Each row is a point. The window is the flat piece filled in between its corners: a triangle in 3 columns, a solid with four corners in 4, and so on. A path goes straight from each point to the next, and from the last back to the first. List the points from which the path goes on through the window.

Window, 3 rows:
[[ 29  14  -9]
 [-26  -8  18]
 [ 29   9 -31]]
Path:
(1): [ -8  26 -21]
(2): [  7 -24  32]
(3): [-21 -34  18]
(4): [-23   4  17]
(5): [ 28  41 -29]
(6): [ 25  -5 -15]
(7): [ 60  -7 -19]
(8): [ 22  29 -22]
Through the window after points: 1, 5

Window (4 x 4):
[[-11  14  48  19]
 [ 16  29   2 -13]
 [-26 -44 -29 -10]
 [-10 -24 -39  11]]
Path:
(1): [ -4 -32 -30  -2]
(2): [-26 -21 -42  -3]
(3): [-23   0   1   3]
(4): [  3 -19   4 -19]
(5): [20  0 17  6]
(6): [-13  33  17   5]
(7): [-38  -9  -1 -17]
(8): [ 17 -35   1  59]
(9): [ 40  10   3 -15]
(10): [-17  38  -2  -5]
(11): [-60 -30 -44 -11]
(12): [ 14 -41  -7  -2]
(13): [ -6 -53  25  -4]
(14): [-23   3  14  18]
(15): [ -2  34  12 -12]
(16): [ 23 -42 -16  14]
Through the window after points: 9, 11, 15

Window (8 x 8):
[[ 35  -4 -20   8   1 -12 -11  -3]
 [-12 -20 -26  21  -3  -3  -3   8]
 [ 30 -35 -33  -4  32  12  -6  -5]
 [-28  20  27  11  18 -11  28 -16]
 [-15  14  18  31  12  10   1  15]
 [ 12 -60   2   4  -1  18  -9  -8]
 [-38  -3  18  16 -16  50  14 -21]
 [-29  50  21 -16  20 -23   1  10]]
Path:
(1): [-11 -11   2   0  31   4 -23 -18]
(2): [ -8  14   0  27  21 -19 -25 -15]
(3): [  9 -27   0  -7  -7  19  18  15]
(4): [ -7  -3 -20   2   8  -1  17  19]
(5): [  0  -4  12  21   1   9 -34 -13]
(6): [-50 -18   2  38   6  20 -25 -24]
(7): [-7  1  6  2  6 11 16  4]
(8): [ -8   9 -20  26 -27 -13  43  32]
Through the window after points: 2, 8

Window, 9 rows:
[[  4  60 -23 -19 -13  31 -10 -15   5]
 [ 16  16   5   9   7   1 -22  -1  38]
 [  1   0  14   7 -12 -18 -15   2 -15]
 [ -6   4  -1 -14  -3  -4  17 -22 -29]
 [ -6 -24  -2   1 -22 -20  14   8  -7]
 [ -9   0  22 -10  -1  -3  10  15  -2]
 [-21 -15  12   9 -12   8  14  -3 -18]
 [-36 -19  15  -2  -4 -17  -2   6  13]
 [ 14 -27   9 -14  -4  -1 -19   1 -24]]
Path:
(1): [ -8   2 -13   0   3   9  -8   5 -11]
(2): [-1  7 -5  9 10  2 -2 -4  2]
(3): [-10  15  20 -14 -37  -9   0   2   0]
(4): [-12  -5  24 -16 -30  -5 -16 -22  -4]
(5): [ -2  -1 -15   7   9  -8  15   6 -11]
(6): [  2  14  -4   3  21  -3   2   0 -16]
(7): [ -6  -9  11 -13 -27 -11  -3  -4   6]
(8): [  2 -22  22  -8 -37 -14  20  -3 -17]
(9): [ -5 -10  -4  -1   2  -8  -7   9  -5]
(10): [-19 -17   5  -4   8 -10   2  -1 -17]
(11): [ -6 -20  24   2 -19 -12  12   3   0]
(12): [-12 -13  16  -2 -29  14  10 -25  -2]
(13): [ -4  18 -13 -18  20 -22   8  -1 -32]
(14): [ -1  15  -7   3  27  19  -3   1 -11]
(15): [ -5  15   0 -13 -21   2   5  -9  -6]
(16): [ -5  10  21  -3 -13   1  -1  -9  -3]
Through the window after points: 8, 12, 14
